Rows are points. Each copy is the shape, with its points in the same order, turned, moved and blurred by noise. Some copies are also mirrored. Which?
In the rows, 128 means zero.

Shape:
[[139  64]
 [ 96 179]
 [107 106]
 [173 186]
 [117  97]
 [152 177]]
Copy 1 (6 x 2):
[[188 125]
 [ 78  80]
 [146  94]
 [ 65 159]
 [157 105]
 [ 77 138]]
Copy 1 is: only turned
Copy 2:
[[ 78  83]
 [167 168]
 [129 107]
 [104 207]
 [114 103]
 [119 192]]
Copy 2 is: mirrored

Shape:
[[ 90 130  70 161]
 [130  78 163  75]
 [ 86 166  93 188]
 [ 59 131 116 151]
 [191 186 114 154]
 [ 86 138 144  86]
 [164 124 211 141]
 [124 110 154 143]]
Copy 1:
[[ 65 124 103 168]
 [168 127 107  64]
 [ 79 136 139 199]
 [ 72 165 135 141]
 [187 113 142 223]
 [137 198 131 107]
 [195 117 183 102]
 [135 117 151 119]]
Copy 1 is: only turned
Copy 2 (8 x 4):
[[171  91  81 138]
 [ 62  79 152  99]
 [179 155  96 143]
 [157  99 131 160]
 [129 191  61  67]
 [ 85 131 134 160]
 [111 164 183  57]
 [130 120 152 103]]
Copy 2 is: only turned
Copy 3, 8 rows:
[[174 138  83  72]
 [138 193 186 134]
 [190 102  52 112]
 [177 164  68 125]
 [139  47 141 113]
 [117 172 116 134]
 [177 114 182 198]
 [182 147 137 141]]
Copy 3 is: mirrored

Shape (12 x 6):
[[ 56  77  99 186 167 151]
 [132 139 114  84 175 185]
 [148  80 161 103  71 115]
 [128  85 126 186  55 172]
 [ 64 146 164 132 160 160]
 [ 91  61 157 116 130 151]
 [124 161  85  80  61 151]
 [167  77 171 147 130 171]
 [150 135 177 116  55 149]
 [102 133 122 182 117 110]
 [ 88  55  92 122 143  98]
 [165 133 168 120 160 110]]
Copy 1, 12 rows:
[[ 17 137 172 150 124 179]
 [143 170 182 185 168 134]
 [167 113 132  71 121 159]
 [115 116 174 115  44 181]
 [ 86 212 157 145 148 182]
 [ 94 130 174  97 157 190]
 [192 125 111 183 107 176]
 [125 145 201  83 117 133]
 [186 163 144  96  82 168]
 [ 73 145 123 132  93 147]
 [ 64  82 136 130 163 161]
 [128 174 136  94 146  96]]
Copy 1 is: only turned
Copy 2, 12 rows:
[[ 62 165  42 184 154 143]
 [133 164 133 142 185  72]
 [111 166 156  79 134 189]
 [ 77 238  94 103  99 165]
 [ 54 142 134 170 146 100]
 [ 73 167 123 135 175 178]
 [104 161 118  37 134  83]
 [128 219 153 155 142 170]
 [ 96 191 184  77 103 145]
 [ 88 150  83 140  76 142]
 [107 127  58 128 172 182]
 [148 138 165 154 119 140]]
Copy 2 is: only turned
